Each row of a before or after table is a point. One or more steps were done to the points. Then noise was added and the rows were shuffled. The steps act on columns, c1 being the first. Name the steps. A step turns or swaps two columns, mirrors them in a line or flattens them onto one, adds a multiple of one to another, or multiplies or shifts one. Angles are multiples of 10 degrees, from the lower column toward the higher: turns from -170 to 170, lines from 10 to 170 but not 90. Use the fewest steps. Two steps may share a column if one is a turn and the other turns, adds or multiplies; they go together, in the order done. Otherwise the lowest column goes first.

Before:
[[ 36  18]
 [ -7  -5]
 [ 73  29]
 [ 35 -41]
 [ 48  46]
 [-11 -27]
 [ 25  -8]
 [ 59   2]
 [ 65  22]
 [  3  22]
 [ 91  42]
 [-10  13]]
After, 12 rows:
[[ 22   0]
 [ 29 -74]
 [ 22 -34]
 [ 40 -89]
 [-45 -30]
 [ 25 -69]
 [ 45 -48]
 [ 14   9]
 [  1   7]
 [  1 -54]
 [-30   8]
 [ -8 -30]]
Steps: turn c1 and c2 by -90 degrees

Before (14 x 4):
[[-38 -58 -25  10]
 [ -2  28  20   6]
 [  5  28  -9  15]
 [-54 -20 -38  11]
 [ 17  -2  26 -32]
 [  0  13   7 -17]
 [ -8  -6 -39   0]
 [ -1  14   8  12]
 [ 23  25   4  -2]
 [ -7 -32  -2 -48]
 [  6  10  19 -22]
 [-12   9  19  13]
 [  7  -4  10 -19]
 [ 18 -45   4 -38]]
After (14 x 4):
[[  8   4 -18 -42]
 [-18 -25 -40 -96]
 [  6  14 -30  22]
 [-57   1 -78  24]
 [  5  -5 -29 -41]
 [-14  -5 -73   2]
 [  8  25 -18  11]
 [  2  14 -33 -33]
 [-10  13 -23  24]
 [ 17  -6 -13 -64]
 [  2 -47 -38 -74]
 [ 13  26 -49  32]
 [ 31  15 -36  -1]
 [-54 -39 -68  18]]
Steps: turn c1 and c2 by -20 degrees; shift c3 by -40; multiply c4 by 2

Before (8 x 9):
[[-17  -2  28 -13  26  48   1  35  -5]
 [ 16  -7  31   6  10  11 -26  19  12]
 [ -7  -2  34 -45 -19  27 -15   2 -12]
 [  9 -28  27  21  10  34 -24  17 -26]
 [ 26  24 -21  23  14  42  -2  34 -14]
 [  9   6 -12 -20  49  42   9  -7   5]
 [-17  11 -60 -16  -9 -12 -18  -6  16]
 [  7   0  34  31 -19 -74 -26  31 -43]]
After, 8 rows:
[[-34 -12  12 -13  13  46 -22 -13  -5]
 [-10  17  11   7 -18  17 -22 -14  12]
 [ 11   2  -4 -20  32  45 -38  -5   5]
 [  4 -21 -23 -17 -19  -4  -3   8  14]
 [-25  25   9  21 -18  21 -20   0 -27]
 [ -4   4  -9  23   4  35 -13 -49 -14]
 [-22   5  14  31 -33 -96   3 -24 -43]
 [ -6  -4  13 -44 -24  19   8   3 -12]]
Steps: turn c1 and c2 by 130 degrees; turn c1 and c8 by 130 degrees; multiply c3 by 0.4; turn c5 and c7 by -60 degrees; add 0.5 times c9 to c6

Before:
[[  8 -31  24  43 -15   5   7   2 -30 -19 -17   0]
 [ 22   1 -11  10  -2  15   3  -2   7 -10 -10  42]
 [ 11 -36  42  12   4  32  17  -2 -19   4   3  -3]
 [  8  -3   2   7   3  13 -28 -26  21 -13 -33  14]
 [ 42  14   1  17   2  23 -17   7   1 -12 -24  -3]
 [ 15   6   3  26 -19  28 -21  -5   1  24 -31  24]
 [-51   1   3 -18  -2  15  -1  20 -39  -3  23 -12]
 [-23 -12 -12 -18   7 -15   9   3 -36  24  13 -19]
 [-41  28  -5   2  12   4  14 -21 -32  12  32 -13]
 [-52  -3  -5   1   5   6  37  16 -12  13  15 -33]
 [ 30 -10  -2  31 -16  15 -34  -3  24  -3   6  13]
 [ 16  17  27   8 -14  -8 -12   1  15   2 -13  18]
 [ 19  -1   2   1 -38  21   1 -18   1  -8 -11   1]]
After (13 x 12):
[[ 18  16  26  16  -6 -13 -32  -9  34   1  -8  -6]
 [ 28 -33  44   6   7   2  -3   3  -3   5  34   2]
 [-57   1   6  -9 -14  23 -17 -13 -91  -1  15   7]
 [ 27  10   1  31  -6 -27 -41  -4  22  23  31  -7]
 [ 30 -11   3  39   1   8 -54   0  57  -1  12  -3]
 [-43  30  -9  -2  12  31  -3  23 -75  11   5   3]
 [-12 -12 -11 -20  -4  13 -12   7 -58  23 -17  11]
 [ 32 -32  20  46  11 -15 -13  -1 -14 -19   1   2]
 [ -1  -6   3   7   9 -37 -46  21  27 -15   9  -7]
 [-70  -5  -6   2   2  17  21  -3 -75  13   7  14]
 [ 65  15   4  14   9 -25 -35  -7  56 -11  22   1]
 [ 26  -4 -12   5   2  -6 -13 -11  30 -11  18 -18]
 [ 28   0   1  21 -38 -11 -23  13  20 -11  20  -4]]
Steps: multiply c1 by 2; turn c1 and c9 by 40 degrees; turn c4 and c5 by 30 degrees; swap c6 and c11; shift c7 by -20; turn c8 and c12 by 160 degrees; multiply c12 by 0.4

Before:
[[ 26   7  11 -19  15 -11  18  14   1 -12  24  24  16  -6   9  30   6  30]
 [  3  -7   5  36 -17   5   3 -24 -11 -37  10 -22   4 -15  46 -24  47 -11]
 [-12   0 -51  50   8 -39 -10  29  11  -1   8   4   9 -35 -15  33 -21  -2]
 [  6 -27   1 -27 -18  31   7  14  11 -47  -3   5 -13   2  14 -26   2 -25]
 [ -9   8  26 -12  26  37  47  29   0  68  25 -35   4  38 -10   9  -2 -30]
 [ -1  -8 -22   4 -30  15  43  -4   4   0 -44  10  31   3 -39  20   6 -11]
 [-17  -3  29  25  -6  -9 -48  24 -34 -36   6  21  65  37  39  -3   6 -11]
 [-34 -14  49  40   7  31   8 -21  -8  19 -43  23 -49   7 -44  19 -59 -28]
 [  5   9 -20  -6  30 -29 -21 -22   2 -18  18  51   7   2 -25 -13  13 -10]
 [-11   5  23   9  16  42  11 -18   5   6 -31 -24 -11  18  39  -2 -12   3]
 [-26 -13  -6  17 -12   3  -8  54  16 -26   4  22 -24  23   9   6  19   2]
 [-13  37   1  16 -25 -59  10  42  43 -21  13   9  32  -4 -28  -3  10   0]]
After (12 x 18):
[[ 26 -15  -4  17 -11   3  -8  30  19 -30  15  18 -24  21   9  42  14   2]
 [ 38  35  -1  18 -25 -94  10  19  24 -21  14   2  31  -6 -31  36  13   1]
 [ 42   7  28 -12  27  58  46  22  -6  52   6 -45   4  38  -9  22 -31 -32]
 [ 56 -28   1 -26 -17  50   5 -16  23 -35   0   4 -14   4  11  24  20 -23]
 [ 16 -13  49  41   7  49   8   4 -38  43 -26  42 -48   7 -42 -28 -22 -29]
 [ 38  -2 -49  51   8 -61  -9  42   0   9  10   1   8 -36 -15   8  -3  -1]
 [ 77   5  11 -17  16 -17  18  35   7 -12  33   9  15  -9  11  -2   5  32]
 [ 55   9 -17  -7  27 -46 -21 -24 -15 -21  41  38   8   0 -26 -10  12 -11]
 [ 50  -9   4  37 -17   8   4 -31  18 -48  -2 -24   4 -15  45  -9  27 -11]
 [ 47  -6 -22   4 -28  24  43  16 -24  -2 -33  29  30   3 -36 -15   0 -12]
 [ 32  -5  31  25  -7 -13 -49   8  -7 -29  16  15  65  36  38  21  18 -13]
 [ 42   5  24  10  17  68  10 -10  32   8 -39  -5 -11  17  36 -16  -5   3]]
Steps: shift c1 by 50; multiply c6 by 1.6; mirror c8 and c16 in the line at 30 degrees; add 0.7 times c15 to c9; flatten c10 and c17 onto the line at 150 degrees; turn c11 and c12 by -30 degrees

Before:
[[ 31   9 -27  -1  32 -12  28   1 -27  39  -1  -9 -10 -30 -18   7  12  21
  -55 -14  14   9  14 -33  -2 -12   5 -31  12  37  47  -2]
 [ 49  -8 -18  34  23  13  16   3 -30  22  -4   2  -2  -6 -13 -40  -4  40
  -14  -3   7  -1 -22 -20  11   8   2  -9  10  11  12 -15]
 [-52  45  26  24  27   9  15   0  47 -35  36 -70 -10  24 -39 -42 -26 -12
  -31 -17 -21  -1 -11 -32  18 -15   5  47  36 -10  23  43]
 [-32  51   1  -6   5  23  -4  11  12 -18  31 -69   1  53  -7  -5  30  -3
  -19   8  -7  -5   8 -33   6 -18  -5  39   8 -13  37   9]
 [-39  30  -7 -17 -17 -18 -27  -7  41 -19  31 -38 -30  50  17  18  25 -31
   13 -37 -12 -39  36  20 -26  11  30  26  18  -5  20  -2]
 [-14  25   4 -26  -7 -25 -25 -29  16 -22   4  -6 -15  29  15  -4  25 -14
  -14 -26 -38 -43  44  24 -58   6  16  36 -14 -18 -12  -3]
 [ 29 -27 -27   1  12  54 -39 -11 -12  22  23  -3 -15  19 -33 -21 -52   4
    7  25   5 -27  -2  -5 -33  28 -10  16 -35   7 -20  11]
 [ 24   4  -9  -4  28 -17  22  -6 -17  29   4  -6   2   2 -20 -15  14  34
  -33  10  36  24 -14 -25  31  18 -23   3   3  37  24  10]]
After (8 x 32):
[[-39 -27  12 -18  -4  54   1 -11 -12  23  22  -3 -15  19 -34 -20 -52  11
    2  24   5 -25  -1  -5  42  -9  -8  17 -34  28 -19  18]
 [ -5  10  24 -43 -15 -15   7   0 -28  38  -2  -9 -12 -33 -19   7  10  35
    2 -17  14   9  15 -31  11 -34   4 -32  13  57  51 -10]
 [-27   5  16 -29 -28 -18  12  -6 -17  30   5  -4   4   3 -20 -15  17  35
    1  11  37  27 -13 -26 -24 -11 -25   3   2  57  22   1]
 [  7  31   0  44  24 -18  -8  -7  40 -19  31 -38 -31  52  16  17  26 -22
   -3 -37 -12 -40  34  20  28  41  30  25  17  17  21   9]
 [-33  -7  22 -12 -36  16  -8   5 -32  21  -4   3  -1  -5 -13 -43  -6  31
    0   0   8  -1 -23 -22  -5 -40   5 -10  10  29   9 -13]
 [ 39  45 -20  95  15  12  37  -1  47 -34  37 -70  -9  24 -39 -44 -26  25
    2 -17 -23   0  -9 -30 -28  35   6  43  38  10  24  21]
 [  2  27 -22  -3  15 -26  -8 -26  16 -21   5  -8 -15  29  13  -5  25 -11
   -2 -24 -37 -42  45  23  53  14  16  37 -12   3 -13   4]
 [ 32  49   1  11   5  23   7  11  13 -15  31 -70  -1  52  -8  -6  31   4
   -2   8  -6  -5   9 -35  -6  17  -5  39   9   7  36   7]]
Steps: mirror c1 and c26 in the line at 120 degrees; turn c3 and c25 by -160 degrees; add 1.5 times c9 to c4; turn c5 and c18 by 80 degrees; multiply c7 by 0.4; turn c7 and c32 by -50 degrees; multiply c19 by 0; shift c30 by 20
